Each row is a point. A path goes straight from each point to the next, and from the last back to the first. The post is the endless flat space through its rows: a point in 2 columns, a line in 3, a plane in 4, and so on, so that a path can go around it. Count how often the path circles the post. Going back the other way cancels.
In the rows, zero is written as 128.

Post (2 x 3)
[[130 132 134]
 [121 140  76]]
Path (20 x 3)
[[168 121 107]
 [136 122  83]
 [164 154  58]
 [132 164  82]
 [118 150 100]
 [ 99 134 100]
 [110 115 105]
 [139 119 152]
 [153 145  87]
 [140 159 123]
 [ 93 164  84]
 [ 85 147 111]
 [123 169 113]
 [151 151 115]
 [143 124 116]
 [145  94 125]
 [ 99 110  88]
 [108 142  79]
 [123 151  95]
 [156 153 100]]
Times around: 0

Post (8 x 9)
[[112 133 126 130  86  95 160 150 155]
 [105 159  85 105 188 133  80 140 112]
 [126 135 100 119 174 181 125 158 101]
 [126 136 141 175 123 149 118 133 158]
 [106 104  86 162 130 150 117 120 112]
 [122 137 169 121  62  86 137 142 121]
 [136 149 137 161 119  36 146 109  91]
 [109 116 106 136 150 202 135  88 152]]
Path (22 x 9)
[[107  91  81 119 161  94 145 144 123]
 [ 78  88 117 132 141 128 123 134 131]
 [104 124 145 149 105 120 140 124 105]
 [121 158 118 136 156 179  99 142 114]
 [115 116 129 144  47 129 189 152 101]
 [ 88 130 127 122 137  98 111  92 117]
 [ 96 104 143 109 124 116 165 118 161]
 [121 118 150 165 150 120 133 114 111]
 [150 107 115 178 145 124 143 135 122]
 [179 158 135 192 160 144  90 167 136]
 [114 168 146 134 106 116 105 103 143]
 [117 135 142 175 106 114 157 158 125]
 [ 74 106  94 126 154  74 138 106 105]
 [ 99  90 125 111 115 142 127 117 135]
 [ 80  99 126 126 128 180 171 189 132]
 [113  83 120 145 164 110 118 113 115]
 [131 119 119 136 109 152 129 194 157]
 [149 157 138 117 103 138 134 172  91]
 [125 148 143 142 102 167  72 157  82]
 [140 145 128 145 116 160 124 134 130]
 [ 85 165 117 152 121 108 118 144  95]
 [ 81 107 148 157 105 147  97 166 136]]
Times around: 2

Post (17 x 18)
[[125  94 150 111 156 138 130 128 112  79 166 119 133 146 124 146  86 145]
 [108 123 135  89 131 115 123 157 155 124  78 177 142  94  93 110 158 136]
 [137 144 137 179 106 148 128 130 177 113 136 104 112 126 154 150 143 173]
 [120 134 131 131 150 103 124  75 117 122 163 138  83 120 150 114  83 163]
 [130 124 117 105 153  75 143 203 117 125 130  95 192 133 164 146 191 136]
 [141 167 127  46 174 100 113   7 137 123  92 151 143 125 177  93 114 120]
 [134 162 141 166 156 152  78 197 173 131 116  81 115 117 140 122 110  96]
 [121 123 170 118 167 123 134 154  93 146 115 137 135 132 139 136 170 141]
 [111 123 106 136 136 169 172 137 105 154 110 106 149 123 133 141 116 135]
 [132 125 130  60 163 104 144 109  68 120  78  65  81 164 133 165 181  87]
 [109 147 127 134 133 141 156 142 107 116 107 175 149 126 155 158 121 128]
 [124 139 143 131 115 139 122 167 123 137 100 116 138 158 116 144 115 147]
 [119 131 118 103 115 169 133 143 104 153 131 153 170 112 136 169 120 155]
 [132 117 135 152 120 137 116 140  98 106 113 130 151 102 139 142 105 173]
 [118  88 167 128 102 105 130 147 131 136 127 137 114 111 153  83 147 107]
 [126 131 136 137 122 122 126 161 107 121 140 133 166 122  94 121 143 113]
 [ 93  93 100 130 109 197 140 122  94  89 151 122  92 148 138 102 133 159]]
Path (26 x 18)
[[ 74 100 109 133 143 140 163 131 135  94 137 123 104 161 124 122 121 140]
 [116 159  62 129 103 144 133 129 164 114 146 122 137 141 172 129 105  88]
 [129 156 101 119 193 124 170 157 133 159  87 137 158 148 138 128 137 166]
 [142 142 130  98 129 148  99 137  94 128 148  74 121 138 128 112 102 127]
 [118 126 142  88 139 130 122 110  76 137  77  63  97 138 124 169 137 150]
 [100 108 122 126 171 141 138 123 119 129 112 101 141 126 181 119 132 147]
 [121 152  96 169 153 159 103 163 100 112 114 122 147 124 130  97 118 115]
 [116 141 139 116 150 137 167 136 126 151 112 178 116 134 150 114 182 148]
 [137 132 164  92 103 161 146 141 159  72 128 100 190 144 152 117  98 112]
 [100 157 139 167 127 122 177 115 122  99 122 112 183 122 145 138 132 149]
 [113 127 170 123 163 110  89 160 113 148  96 143 128 166 177 150 123 131]
 [146 112 137  74 143 113 167 146 165 154 140 110 171 164  78 170 108  82]
 [158 132 126 121 102 159 146 125 122 118 121 149 129 135  95 146 155 170]
 [132 137 142 130 126 153 154 131 100  86 121 100 153 129 110  94 165 140]
 [ 97 131 151 107 114 156 106 155 156 102 148 140 111 150 142 165 158 124]
 [102 131 122 104 176 107 158 162  93 178 115 157 166 105 174 166 134 108]
 [151 128 137  71 154  86 101 122 147 160 104 125 122 136 128 144 143 148]
 [116 107 108 129 103 156 145 160 120 111 104 127  78 108 105 105 119 122]
 [121 117 175  99  97 160  94 183 135 122 108 113 129 101  91 141 149 142]
 [104 139 159  94 158 125 111  98  85 149 121 137 135 106 132 154 143 185]
 [ 79 172  99 167 104 101 171 140 133 157  97 131 150  69 160 149 134 162]
 [114 139 192 129 170 120 183 189  80 139  92 109 106 131 145 177 144 152]
 [143 133 115 136 133 141 118 148 115 105 133 123 108 124 142 101 120 117]
 [171 118 156 139 123 117 131 122 137 112  65 126 135 125 184 169  96 133]
 [129 137 167 111 138 146 145 167  93 114 134 141 106 136 194 144 154 156]
 [115 136 110 118 111 152  99 142  89 102 151  89 144  83  96 114 143 148]]
Times around: 4

Post (17 x 18)
[[130 134 115 173 129 121 143 157  90 157 126 140 131  74 131 120 113 138]
 [125 146  87 113 127 126 108 138 123 120 102 193  96 158 159 163 151 135]
 [ 91 123 143 142 147 117 164 128  94 104 122 192 145  98 106 142 141 134]
 [141 110 136  81 112 121 102 114 142  86 131 147  91 157  94 160 138 110]
 [115 140 137 132 118 115 140  85 118 127 100 172 133 132 131 137 204  58]
 [ 83 125 158 118 177 121  78 153 143 146 126 171 191 119 138 177 150 110]
 [158  89 126 212 110  98 164  89 109 114 130 171 165 139 139 159 149 117]
 [129 159 111  90 109 132 119 123 102 122 180 173  81 139 125 178  94 173]
 [116 123 142 108 126 150  88 166 127 188 130 134 145 161 110 150  88 160]
 [107 123 117 189  99  65 154 129  90 111 123 100  95 118 153 112  47 131]
 [123 101 172 164 146 121 115 122 146 147 144 178 140 114 139 119 112 115]
 [120 144 100  95 144 131 120 108 184 101 118 137 152 152 163 134 127 113]
 [151 116 154 111 119 124 173 141  89 144  92 160 128 128 185 186 139 146]
 [ 87  97 126  94  93 151 103 161 156 146 174 156 138 157 141 126 155 108]
 [120 119 140 122 172  98 121 118 108 149 147 155 122  97 113 112 104 188]
 [120 156 125 143 116 130 106 135 135  97 117 141 125 156 128 130 196 108]
 [135 132 127 124 124 122 106 103 101 119 111 139 150 126 160  68 140  85]]
Path (10 x 18)
[[159  77 123 158 129 133 160 161 118 115 150 108 128 122 168 149 146 187]
 [130 112 125 137  82 110 125 149  83 133 122 145 106 138 156 168 127 175]
 [139 157 134 105  94 111  97 143 138 130 145 149  93 114 146 102 132  86]
 [ 87 100 167 131 128 105 153 189 118 150 157 135 138 134 158 169 111 113]
 [145 115 154 126 164 104  94  98 125 125 106 126 114 119 153 125 107  94]
 [131  94 102 149 141 103 127 117  90 110  98 138 142 136 160 155  97 187]
 [118  98 153  99  78 113 136 141 117 136 166 153  77 153 133 164 176 186]
 [129  93 145 119 112 121 132  97 117  87 119 120 163 140 109 126 156 100]
 [ 74  94 153 112 190  79  86 136  89 163 122 168  88 133 154 126 100 136]
 [143 129 102 150 133 123  81 113 120 127 143 147 186 170 150 120 158  81]]
Times around: 1

Post (17 x 18)
[[109 151  79 128 156 151 119 108 152 102  89 143 118 126  99 124  95 165]
 [150 152 160 123 129 109 118 130 169 151  88 126 142 124 149 124 151 142]
 [149 109 125 133 150 115  84 137 146 136 149 154 107 133  95 112 152 118]
 [139 145 160 153 122 145 118 131  81 141 114 129 135 137  88 123 117 141]
 [136 157 153 138 102 117 110 118 114 126 136 123 115 122 136 158 117 126]
 [132 160 142 143 144 150 144 132  81 149 114 100 142 123 170 141 143 150]
 [180 127 171 140 135 128 134 110 196 132 174 107 111 124 122 134 116 125]
 [115 110 135 175 166 160 134 112  84 140 119 125 133 190 120 146 169 107]
 [127 159 140 122 137 183 138 139 148 117 140 114 133 143 127 145 153 166]
 [140 112 138  77 102 167 124 100 126 146 101 110 156 116 182 144  87 150]
 [160 134 122 144 152 164  97  92 134 124 100 109 164 124  73 156 139 149]
 [196 122 136  92 123 152 138  79 105 111 171 108 111 160  77 109  86 103]
 [110 133 126  90 135 164 170  98  91 119 122 148 157 120 114 159 110 111]
 [124 161  61 112 127 183 125 119 112 143 104  95 160 115 100 144 115 107]
 [ 96 105  64 135 106 107 124 130 120 122 100 145 124 110 136 145 133 143]
 [138 139 152 145 178 122 118 155 139 127 123 101 112 166 118 150 116 163]
 [108 138 124 152 115 115 104  99 115 135 106 129 173 145 147 155  93 175]]
Path (25 x 18)
[[113 121  75 130 122 124 150 156 131 151 126 112 133 121 120 176 215 110]
 [ 34 158 145 179 180 175 162  89 157 115 117 168 150 176 177 131 152 188]
 [154 150 113  99 134 109  43 140 106  93 150 105 102 105 169 136 122 154]
 [141 132 149 141 165 157 152 124 165 128 125 121 153 147 151 150 102 125]
 [102 185  91 158 125 149 166 119 122 126 125 130 137 167 132 137 100 151]
 [154 145 127 122 155 117 118 183 144 120 134 100 110  95 154 112 119 161]
 [123 119 152  87  46 139 123 145 131 124 133 112 132 130 122 144 108 132]
 [136 135 103 131 165 198 102 115 115 139  95 137 113 127  66 104 164 127]
 [222  95 107  99 162 180 132  94  93 154 149 121 166 107  81 112 174 130]
 [189 132 132 110 133 137 146 162  78 119 144  75 117 168 109 140 118 113]
 [151 112 115 110 107 164  92 135 125 120  98 101 144 157 119  88 134 133]
 [156 107 153 128 130 109 117  99 179 142  98 135 140 112  98 134 134 128]
 [108 131 119 187 126 165 126  54 114 122  75 142 142 109 141 162 121 184]
 [152 135 143 162 153 154 102 158 130 157 102  97 125 139 133 161  95 159]
 [110 132  80 175 174 115 118  89 144  83  93 176  99 126  81 117 107 133]
 [111 121  72  92 100 203 129 133  62 118  92 107 139 158 103  93 135 125]
 [114 176 113 149 156 136 102 118 115 130 119 101 106 149 165 156 147 153]
 [149 164 188 134 178 180  88 143 146 134 122  76 107 129 135 130 154 178]
 [185 158 174 119 127 117 101 142 132 130 125  73 103 114 133 155 117 122]
 [127 117 122 128 103 230 143 156 149 111 117 103 125 139 169 143 143 172]
 [151 128 166 136 150 192 135 139 140 159 118 120 118 125 106 129 100 183]
 [152 117 173 135 129 143 105  57 118 143 130 116 152 147 125 159 112 120]
 [122 145 108 148 139 154 133 132 156 151 129  64 154 119 119 131 101 118]
 [ 94 100  43 139 119 189 135 115 115  98  90 112 173 163 119 150 145 128]
 [173 151 122 127 199 147 116  90 144 109 153 147 126 129  80 121 121 135]]
Times around: 0
